Each row of a before or after table is a point. The points were changed in one or more steps. Then noise was added and the rows were shuffled. The steps act on how far a point lies along the listed directions, d1 being the first. Name the steps. A step turns or swaps two directions, mirrors them in a line or flattens them onto one, adds a multiple of one to another, or multiplies one. Angles are multiples of 10 degrees, from the lower direction toward the higher: turns from -170 to 170, lines from 10 to 170 but not 90. Use the fewest steps. Two steps may share a direction if one is a turn and the other turns, adds or multiplies; they go together, in the order done. Otherwise the lowest direction goes first.
In the rows, 128 means zero.

Directions:
(1): [174 121 159]
(2): [130  74 113]
(3): [160 142  84]
Before (12 x 3):
[[159 130 114]
 [117  69 104]
 [120  98 135]
 [129 152 141]
 [ 91  88 158]
 [149  76  74]
 [123 143  58]
 [122 107 121]
 [ 77  81  92]
 [ 78 143 110]
 [198 125 112]
 [ 82 185  85]]
After (12 x 3):
[[120 106 143]
 [147 116 108]
 [125 181 110]
 [130 161 134]
 [168 169  71]
 [133 150 121]
 [100  79 110]
 [140 183 104]
 [102 123 130]
 [141 111  72]
 [111 180 161]
 [167 117  95]]
Steps: multiply d1 by 0.4; mirror d2 and d3 in the line at 70 degrees

Directions:
(1): [ 89 123 150 117 100 186]
(2): [145  91 148 169  80 113]
(3): [191 155 147 123 123 162]
(4): [116 156 185 104 117  91]
(5): [112 153 151 189 160 138]
(6): [118 180  93 142  84 120]
Before (10 x 6):
[[ 94 183  95 151 175 144]
 [118 115 146 100 107 106]
 [ 95 209 115 148 146 168]
 [160 138  93 115 171 101]
 [ 80 106 143 143  83 101]
 [131 182 109 165 182 143]
 [122  96 144  92  81 103]
 [134 174 143 129 167  93]
 [144 106 155 112 175 120]
 [145 180 115 168 149 145]]
After (10 x 6):
[[156 144 141 212 125 106]
 [178 109 119 148 128  79]
 [105 128 138  85 122 121]
 [148 154 161 153 134  76]
 [150  98 167 126 160 108]
 [101 125 118  57 124 131]
 [123 165 154 200  81 129]
 [ 45 143 116  96 128 152]
 [164 162 127 192 132 116]
 [115 131 144 208  93 115]]
Steps: add -0.7 times d3 to d1; mirror d2 and d4 in the line at 100 degrees

Directions:
(1): [184 144  88  91 160  97 100 127 144]
(2): [174 129 129 179 139 104 179 158 106]
(3): [109  70  90 162 129  88 119  93 140]
(4): [159  63 128 115 125 169 104 157  98]
(5): [148 151  76 165  96 181 123 117 150]
Before (11 x 9):
[[ 88 141 177 139 143  83 148 119 105]
 [165  76 143 123 140 172 104 132  96]
 [ 89  97 186 139  92 155 134 133 104]
 [ 77 144  99 170  85 152 140  87 156]
 [ 89 126  98 157 132  94 140  89 136]
 [112 159 177  77 142  78 120 135 129]
 [111 160 132 127 101 138 137 115 146]
 [164 104  84 157 144 103 125 122 125]
 [196 118 106 148 140  97 145 144 101]
 [ 38  31 153 157 119  83 109  93 122]
 [ 99 183  96 193 125 118 175 101 177]]
After (11 x 9):
[[170 157 107 155 113 189 116 140 115]
 [178  64 144  99 166 155 121 185  95]
 [171 113  95  92 154 137 105 143 112]
 [106 181 152 143 152  97 147  83 147]
 [197 218  87  71 137 157  71 132 168]
 [155 123 110 179 131  76 165 118 111]
 [122 119  93 164  72 181 112 120 142]
 [154 113 162  45 148 134 100 157 103]
 [130 204 165 108 104 158 134 138 135]
 [127 110 154 103 110 150 122 141 115]
 [159 114 106 140 159  73 131 120 121]]
Steps: swap d1 and d3; turn d4 and d5 by -170 degrees

Directions:
(1): [108  88 143 101  86 153 155  95  67  95 105 129]
(2): [103 157 135 130 170  73 154  96 117 101 104  73]
(3): [154 165 162 123  98  94 111  75 148 121 102 184]
(4): [ 81 146  75 135 153 142 107  77  99 158 148 160]
(5): [118 175  69 107  87 126 181 151 148 101 129 140]
(6): [ 77 146 170 193 126 170 148 129 154 103 133 140]
Before (12 x 12):
[[100 134 141 158  92 165 208 135 138  83 121 134]
 [132 155 230 189 130 104 119 127 178 113  95 106]
 [195 170 109  92  79  87 158 166 159 111 113 147]
 [166 110 149 127  90 129 122 156 161 128 121 145]
 [118 103 114 136 195 148 100 160 158 137 144  78]
 [155 107 166 109 125 142  85  74  89 167 122 191]
 [111  96 171 128 109 107 130 100 107 109 137 123]
 [ 67 149 169 189 150 131 137  52 107 105  89 137]
 [134 102 141 110 103 130 154 135 127 122 120 110]
 [116 189 118 136 117 100 207 177 165  75 133  76]
 [151 130 151 101 165  88  69 100 119 136 115  83]
 [ 92 162  62 144 146 139 152 146  99 145 138 117]]
After (12 x 12):
[[149 104 153 144  98 147 132 167 163 123 128 136]
 [119 103 173 173 168 131 132 193 144 131 124  33]
 [170 120 111  90 172  95  73 119 154 150 120 113]
 [139 108 146 113  96 123 150 125 130 122 115 119]
 [130  96  82 103 112 148 199 165 104 109 132  91]
 [147 177  90  95 119  77 195 177 146  91 130  67]
 [104  88 165 131 117 116 135 111 102 110 144 109]
 [102 106 186 166 137 191 110  97 103 149 137 177]
 [144 185 145 151  78 128 179 172 180  89 119 154]
 [121 150 189 146 155 110  80  86 141 115 111 108]
 [ 63  97 106 162 187 148 146 113  69 126 116  67]
 [128 173  59 111 132 103 134 118  97 153 122 140]]
Steps: turn d3 and d6 by 100 degrees

Directions:
(1): [103 144  77 131 157 117 179 145  71 145 158 162 123 149 131  71 174 119]
(2): [137 133 178  87 113  85 144 106 104 158 111 106 122 116 149 115 168 212]
(3): [110 119 156  80  67  94  88 172 141 124 149 140 146 169 147 112 160  79]
(4): [107 130 122 176 106  47 172 170 164 139 116 116 157 100 113 112  90 132]
(5): [172 113 115  62 178  99 174 120 179 126 148 151 130 109 168 149 121 103]
Before (12 x 18):
[[152 127 191  39 109 118 136  99  72 149 125 124 117 132 171 112 200 192]
 [123 121 148 114 124 159  90 112 153 127 116 127 127 144 144 136 118 113]
 [150 117 152 118 121 149 113 116 177 120 120 120 124 118 116 172  84 118]
 [114 125 105 133 148 131 139 133 111 120 144 139 129 142 128 112 142 110]
 [121 132 122  98 141 112 134 129 118 141 142 137 119 128 147 113 151 144]
 [141 132 137 122 132  75 160 122 108 139 134 114 129 107 136 116 146 155]
 [126 138 115 123 156 140 140 136 122 121 136 146 121 135 132 123 144 102]
 [119 113 143  98  86  98 106 168 159 119 155 126 135 147 148 114 134  54]
 [145 125 164 116 102 122 108 110 165 115 116 112 117 121 127 142 107 127]
 [144 123 103 119 149 117 166 144 131 113 144 142 141 109 128 125 113 104]
 [110 120 114 120 120 108 129 143 129 133 131 151 141 135 138 103 147  99]
 [149 126 130  70 141 108 157 118 145 128 153 141 120 134 160 124 161 127]]
After (12 x 18):
[[120 123 151 117 119 160  87 112 148 129 113 125 126 145 142 133 120 119]
 [104 122 121 127 111 109 122 142 119 137 126 144 140 137 134  98 152 113]
 [133 125 170 136  96 151  98 114 150 128 108 104 122 123 103 160  97 149]
 [148 129 129 115 144  74 167 123 120 135 139 120 130 105 140 122 141 142]
 [181 114 161   6 153 115 164 102 121 135 148 152 120 123 192 133 178 136]
 [117 135 131 149 109 120 141 141  85 127 123 116 137 117 108 105 134 155]
 [112 144 129 139 135 141 127 134  98 128 125 133 119 139 123 113 154 128]
 [121 132 123 100 140 112 132 129 117 142 142 137 118 128 146 112 151 146]
 [108 128 111 140 138 132 132 133 100 123 139 134 129 144 123 106 147 122]
 [101 121 162 117  59 100  90 166 128 128 141 109 132 152 135 101 148  88]
 [144 126 165 117 101 122 108 110 164 115 116 112 117 121 127 141 108 128]
 [127 136 153  95 107 110 136 115 108 139 136 121 116 140 144 107 178 169]]
Steps: mirror d2 and d5 in the line at 30 degrees

Directions:
(1): [132  74 102 126 151 120 143  95 136 185 164  71 160 130  78 152  74 114
 170 161 108 113 130 161]
(2): [109 137 145 105 132  22 120 106 118 158  89 140  57 123 129 133  94 123
 100 145  88 148 127 138]
(3): [127 122 130 143  92 183 163 133 148 186  58  95  75 142 128 157 146 164
 133 163 136 128 170  99]
(4): [169 171 131 156 147  98 124  88 155 173 147 120 159 123 188 196 162 118
 150  90 118 159 138  97]
(5): [120 154 156 147 125 120 150  88 143 193 117 179 177 104  97  62 182 143
 116 159 133 119 119 159]
Before (11 x 24):
[[117 131 155 128 109 107 136 138 131 133  91 133  51 122 147 127 144 156
  106 135 128 171 151 111]
 [ 86 149 173 105  89  71 123 124 111 140  37 197  44 112 140 101 118 136
   75 146 108 135 109 120]
 [120  86 134 122 156 157  96 109 116  87 201 114 236 128  41  54 112 103
  133 152 121  83  82 212]
 [125 130 135 115 149  97 122 154 127 130 101  94  75 145 163 202  99  99
  127 117 125 136 127 112]
 [139 160 147 149 123 136 168 101 150 178  84 155 115 124 188 139 214 145
  123 138 124 118 127 109]
 [114 170 168 120  80 149 135 171 120  89  44 216  59 131 147  56 187 163
   74 142 164 134 125 120]
 [141 110 131 125 128  95  91 130 113 102 208 167 198 112 112 105 101  80
  109  95 114 122 106 157]
 [122 157 181 123 117  49 127  79 120 145  46 173  86 121 159 126 148 152
   66 143  97 146 117 101]
 [159 134 130 114 110  53 133 112 100 129 141 110 102 147 161 169  93 107
  144 120 100 136 138  92]
 [105  69 132 109 149 148 138 115 119 112 183 136 223 128  30  22 102 129
  136 179 146  84  82 216]
 [112  81 118 117 125 172 143 120 150 160 163 126 213 105  59  56 128 132
  154 169 156 107  96 166]]
After (11 x 24):
[[141 142 134 142 126 163 164 126 150 146  99 123 105 136 193 167 186 140
  130 116 129 117 134  96]
 [ 93 123 153 107  90 152 124 162 108  92  68 174  71 130 134 103 115 132
   91 127 130 115 111 114]
 [162 134 139 131 104 108 143 118 107 129 152 134 146 141 136 126 131 123
  148 133 128 118 131 102]
 [111  78 111  95 135 100 129 118 140 160 151 102 153 112  88 111  85 115
  149 159 126 126 102 149]
 [106  64 129  89 156  79 121 111 110 117 165 111 164 136  57  76  59 114
  132 172 119 109  88 202]
 [119 122 145 132 104 148 136 153 124 111 100 130  73 123 141 115 151 158
  114 130 144 161 149 104]
 [119 141 148 137 140 137 135 148 139 145  99 126 121 143 144 145 139 111
  124 130 150 120 119 127]
 [117 153 148 114  85 153 123 188 114  62  55 183  36 143 164  90 153 155
   82 130 158 141 131 105]
 [127 129 155 127 109 139 132 119 116  88  77 143 117 138 148 133 139 153
   85 133 131 123 118  96]
 [138 112 129 123 134  78  88 124 110 103 205 168 192 109 115 114  94  82
  106  94 113 121 107 154]
 [121  93 134 102 167  81  86  97 116 103 188 100 183 133  64  91  79  92
  120 147  94 107  88 201]]
Steps: flatten d1 and d5 onto the line at 10 degrees; flatten d2 and d4 onto the line at 110 degrees

Directions:
(1): [173 125 144 158 105 126 108 174  99 199  91  91 174 138 126 140  31 139
  79 167  91 124 124 102 148 147 136 143 134  85 157 121 123 138 113 156
 121 111 190  96 179 116 158 128 177 106 105 134]
(2): [145  89 156  82 104  77 157  45 169  99 139 104 127 172 114  64  93 122
 122 116 109 184 149  97 110 120 195  97 122 103 100  91 112 172 135 171
 174 148 142 144 132 120 147 120 141 132 120  83]
(3): [125 119 133 141 121  97 151 182 139 161 148 140 131 155  85 129 209 148
  93 125 110 131 142 140 144 110 148 103 140 160 100 155 155 155 123 139
 185 108 115 153 152 155 124  74 237 170 127 190]
(4): [117  84  57 165 105  95 141 137 168  77 101 117 164 152 180  65 146  94
  87 160 120 139  81  80 147 104  96 124 121 128 150 120 121 102 115 111
 114 175 136  81 126 193 138 117 115 136 163 183]
Before (11 x 48):
[[129 124 128 125 123 117 128 125 132 132 130 120 131 130 125 120 107 129
  119 128 122 135 122 127 121 128 137 127 121 122 131 116 134 130 129 130
  129 124 124 134 133 117 130 128 124 127 117 116]
 [134 131 140 101 133 121 132  95 133 120 120 119 120 132 126 129  97 129
  144 125 130 137 140 124 114 135 153 126 119 114 128 111 111 138 133 143
  138 129 136 149 125 107 134 141 108 116 123  90]
 [156 145 143 135 119 142 113 149 108 177 115 115 142 120 132 142  64 132
  108 152 112 123 132 119 137 156 121 151 133 107 141 120 123 127 127 141
  116 113 152 107 154 113 140 136 130 108 115 106]
 [120 125 131 104 136 130 132  96 142  98 135 124 115 123 131 110 127 120
  153 111 140 132 121 128 109 125 133 125 124 132 120 110 105 123 129 123
  120 137 118 137 106 113 121 150  93 131 136 101]
 [118 130 121 131 123 129 123 118 127 103 122 124 125 125 142 121 130 123
  132 125 129 134 123 123 131 123 124 134 126 130 125 132 129 116 132 125
  117 136 129 126 119 128 124 135  92 120 140 128]
 [122 129 138 123 130 123 138 136 128 133 143 139 119 125 121 138 152 137
  150 119 135 129 135 145 135 128 129 132 130 136 118 140 133 129 138 128
  142 124 114 133 119 121 121 120 143 138 131 131]
 [125 126 134 102 125 131 136  74 142 104 135 124 120 142 130 120 111 128
  136 117 141 138 135 132 117 130 145 116 119 119 127 115 115 140 125 136
  133 131 124 138 119 127 134 134  98 114 121  87]
 [123 110 105 149 117 116 146 135 143 113 108 128 143 137 139  96 126 113
  113 147 131 130 116 103 136 125 123 127 123 116 134 119 123 118 113 123
  127 141 134 106 132 157 133 127 130 125 138 148]
 [127 109  98 154 107 112 130 149 130 115 112 126 149 141 152 110 136 105
   99 145 115 137 105 104 149 128 110 126 131 126 147 125 130 115 121 122
  118 146 141 102 142 162 133 120 134 122 144 164]
 [121 120 100 132 115 132 118 128 142 108 111 124 140 127 156  99 123 106
  118 151 132 124 105 111 139 122 107 138 138 121 146 127 120 102 129 120
  112 139 139 105 113 149 125 140 108 117 140 141]
 [121 128 131 132 131 119 139 155 116 142 137 146 118 136 106 131 188 143
  126 126 127 124 124 142 137 116 122 126 136 159 106 145 148 130 128 118
  149 129 113 145 128 130 116  97 162 154 127 157]]
After (11 x 48):
[[124 164 137 121 149 157 112 143  99 147 117 136 115  99 124 174 116 138
  154 127 142 105 137 152 123 144 120 144 123 129 138 135 124 116 128 121
  115 107 124 151 124 103 120 146 106 115 119 114]
 [112 103  75 154 105 112 128 153 158 101 108 126 151 142 160  84 160  99
   92 162 124 125  89  97 156 108 102 131 144 133 144 137 126  98 123 116
  123 144 138 101 118 185 124 116 142 135 150 187]
 [118  93  73 165 109 103 150 143 158  95  99 123 158 149 156  75 141 100
   95 159 127 136 100  91 145 117 109 123 124 119 142 119 123 109 106 118
  124 157 137  90 133 184 136 116 133 131 152 178]
 [126 129 151 106 131 128 132  98 127 121 138 132 112 118 128 133 113 135
  169 115 141 137 138 141 123 137 139 136 126 118 120 122 118 132 146 133
  134 130 121 131 110 102 128 137 105 122 126  90]
 [125  79  72 169  91  83 145 150 157  94 103 118 167 168 166  66 154  92
   70 157 105 155  85  78 159 109 111 112 130 126 149 119 130 115 115 123
  134 164 143  87 147 193 139 101 154 136 155 195]
 [154 141 154 147 118 117 134 210 113 222 140 129 139 140  81 157 151 158
   79 145  98 120 151 140 155 142 141 129 148 146 111 152 151 160 118 154
  176  84 137 141 180 132 135  82 251 152 108 170]
 [114 130 110 143 120 129 124 133 129 103 119 130 130 123 145 122 141 122
  124 131 127 128 116 123 141 120 114 134 130 133 129 138 132 110 129 121
  112 138 126 122 118 139 124 131  97 124 142 144]
 [129 134 125 134 126 125 123 144 123 139 131 125 126 123 122 133 118 133
  118 131 125 127 121 133 127 133 124 133 123 131 135 125 136 122 126 124
  125 116 121 134 134 120 126 128 130 127 118 127]
 [115 156 123 124 144 167 112 120 110 123 125 137 114 108 141 163 117 130
  149 123 155 102 125 154 125 142 105 143 123 130 145 135 118 109 123 110
   97 118 117 129 112 123 121 152  71 104 127  97]
 [135 111 147  94 123 114 139  66 133 105 130 125 114 140 129  95 105 127
  149 119 131 156 129 115 111 124 152 125 123 121 108 103 117 139 135 139
  135 155 131 135 111 103 129 131  90 125 121  84]
 [112 145 120 120 149 159 113 123 121 105 125 133 112  96 143 140 123 120
  165 113 150 107 110 142 114 136  97 147 124 136 136 120 107  96 127 101
   90 127 115 126 102 109 112 165  68 122 139 108]]
Steps: turn d2 and d3 by -110 degrees; add 1.5 times d1 to d3; multiply d4 by 2

Directions:
(1): [150  78 108 119 170  85 108 145 194 111 137  95 123 147 165 115 148 170
 140 162 106 140 134 149 157 148  80 109 130 142  85 135 135 146 142 162
 164 207  67 116 130 165 138 182 150 141 187 118 141  84 123 105 141 167
 124  95 150  96 128 131 205  53 115 150]
(2): [117 140  95 132 161 134 150 147 160 145  90 105 189  95 115 103 104 191
 170 100 154 100 159 142 167 143 158 176 222 157 176 175 149  83 150  97
  84 116 144 137  86 178 113 129  93 117 166 175 148 173 128  85 131  97
 125 146 140 116 159 118 159 123 151 170]
(3): [ 86  71  99 110 131  75 158 180  99 105 109 114 133 104  86 162 107  95
 147 127  96 166 124  81 134 107 155 133 153 119 129  70 110  98  61 127
 138 101  62  76  64 117 106 126 109 114 143 106 166 171 157 149 162 190
 142 139 172 191 121 141 159 132 128 108]
Before (10 x 64):
[[109 134 104 125 145 141 162 127 152 143 106 121 180 100 121 110 113 186
  155  97 168 109 145 144 141 139 155 169 201 143 167 179 141  93 148  88
   73  95 154 140  91 154 109 114 113 113 164 161 142 160 113  95 125  92
  104 152 122 131 150 121 124 138 158 168]
 [127 124 133 112 125 141 129 120 113 129 132 140 119 122 127 124 127 113
  122 128 127 139 116 116 127 110 133 137 110 135 122 120 108 133 121 129
  130 115 113 129 133 123 105 123 134 121 110 115 119 132 141 129 116 130
  140 118 132 137 119 139 123 136 136 105]
 [143 131 152 138 112 130 100 104 116 105 151 148  86 158 140 152 131  84
   98 143 111 144 105 119 104 109 103 108  40 110  89  95 120 183 126 168
  156 148 124 144 163  95 144 124 166 146 109 104 100  82 142 163 128 158
  123 106 121 121 104 124 105 122 107 113]
 [157 148 159 135  82 149 102  96  94 122 151 159  76 151 147 135 147  66
   83 146 103 127  97 121  93 117 120 105  54 104 104 104 110 156 126 147
  144 125 149 141 169  81 134 117 158 135  89  89 101  96 137 161 117 125
  123 127 104 130 110 122  88 161 110  91]
 [174 177 168 151  97 184 100  75 120 152 146 147 102 146 148  98 146 130
  116 123 149 118 136 149 107 126 112 114  94 133 134 167 132 163 163 127
  133 123 180 185 174 118 146 112 128 143  95 144  81 108 117 115  93  68
  108 123  93  89 107 119  73 140 126 133]
 [111 128 122 122 127 112 140 140 112 116 125 124 112 128  98 141 104 119
  126 127 124 149 113 119 117 126 132 132 147 115 129  96 126 114  97 137
  131 135 104 104 112 129 123 128 115 121 128 111 148 155 133 136 138 151
  131 136 148 155 129 122 120 141 119 122]
 [146 155 172 128 114 153  83  90 129 134 169 146  81 163 162 124 156  97
  102 140 125 138 112 138 106 135  93  90  42 123  80 108 139 178 148 171
  153 157 138 136 197  89 143 129 164 141 113 107 104  72 109 149 115 121
  125 101  99 106 111 119  96 108 108 115]
 [157 174 151 162 113 193 116  77 120 151 143 165 109 147 155 109 138 118
   86 123 162  90 127 167 122 149 131 115  95 129 137 159 131 149 169 126
  112 129 189 157 182 103 137 125 134 146  85 134  80  92 105 122 105  74
  104 129  79  77 118 131  81 163 118 122]
 [177 141 180 131  91 158  97  77 105 114 171 157  64 175 162 128 152  86
   72 157 132 133 103 134  75 106  86  89   7 110  66 101 110 205 161 159
  166 150 146 135 199  64 162 128 167 145 103  97  79  66 120 167 108 120
  124  98  87 104 100 131  81 144 111 104]
 [140 106 130 126 136 125 100 119 162 117 138 120 108 161 155 127 138 119
  122 142 106 143 116 153 144 146  83 106  94 130  91 129 132 157 154 157
  160 160  96 138 140 134 146 160 170 149 145 105 113  94 119 109 126 152
  117 107 126 108 115 135 155  93 109 129]]
After (10 x 64):
[[128 111 128 107 132 131 124 124 128 127 131 132 117 126 135 123 131 119
  124 138 122 143 116 120 134 114 126 135 109 136 114 119 109 136 126 135
  137 132 100 129 133 130 108 132 139 125 125 113 122 122 140 124 117 138
  138 111 138 129 119 140 139 118 134 110]
 [113 122 139 132  87 130 145 137  60 127 120 141 109 107  84 147 110  73
  137 108 117 164 128  80 105  90 164 124 128 116 148  91 108 118  71 114
  133  62 117 120  93  93 114  90  96 122  93 121 125 180 156 150 133 135
  126 149 141 181  97 133  85 169 131 102]
 [138 108 139 125  91 114 118 126  88 108 138 145  78 138 131 153 137  56
   93 154  80 149  97 101 101 109 127 104  69 101  96  74  99 143  90 151
  157 121 103 111 135  83 125 125 148 131 105  77 124 114 152 169 139 165
  128 128 129 159 108 130 116 150 107  82]
 [ 97 115 120 138 104 135 159 142  59 125 115 156 117 108  88 158 102  63
  109 111 124 137 121  98 120 114 180 126 129 112 151  78 105 103  74 113
  114  69 119  91  94  77 101 106 102 125  88 105 129 164 143 156 148 144
  125 153 131 173 109 146 102 187 121  89]
 [137 131 126 123 144 120 119 126 153 121 138 117 108 146 133 120 122 151
  121 143 130 139 117 149 128 144 101 124 138 124 110 124 138 132 130 152
  141 176 107 119 139 150 136 152 133 132 146 118 139 117 116 117 128 138
  123 118 140 115 133 120 141 108 114 139]
 [135 133 156 139 103 134 107 104  99 103 146 154  87 151 128 157 122  69
   95 135 114 146 105 109  99 104 118 114  42 106  98  86 118 176 116 160
  149 127 129 139 156  88 136 113 160 142  99 105 101  99 147 170 129 156
  126 115 122 137 103 126  93 139 107 104]
 [132 161 152 140 100 176 109  93 112 136 134 152 111 151 134 128 128  91
  108 114 133 124 112 151 119 136 115 119  84 121 127 138 132 151 158 129
  127 102 165 163 154 106 143 116 155 145  90 121  94 120 116 125 106 105
  117 133  97 120 118 130  82 154 120 118]
 [138 123 167 121  73 136 129 107  52 105 153 158  70 149 112 160 126  41
   81 141 120 156  96  89  64  79 128  99  26  97  89  54  91 176 105 141
  157  93 123 101 148  40 138  99 145 126  86  85 104 118 146 190 130 148
  135 124 107 167  92 138  67 183 117  80]
 [112 156 169 123  93 151 113 109  73 133 153 161  85 137 118 149 131  55
  105 117 122 151 107 100  90 113 138 105  54 112 107  71 126 150 101 149
  138  94 138 113 159  62 124  98 143 125  87 103 117 123 128 174 126 130
  135 128 110 162 107 122  64 155 120  90]
 [ 99 112  91 118 153 121 167 144 155 133 103 110 180  97 116 118 108 183
  162 104 157 122 148 138 147 136 157 170 210 143 162 164 140  88 132  92
   82 100 124 123  75 156 105 122 112 112 176 153 155 165 121  95 137 113
  111 150 137 142 147 126 146 125 154 168]]
Steps: turn d1 and d3 by -110 degrees
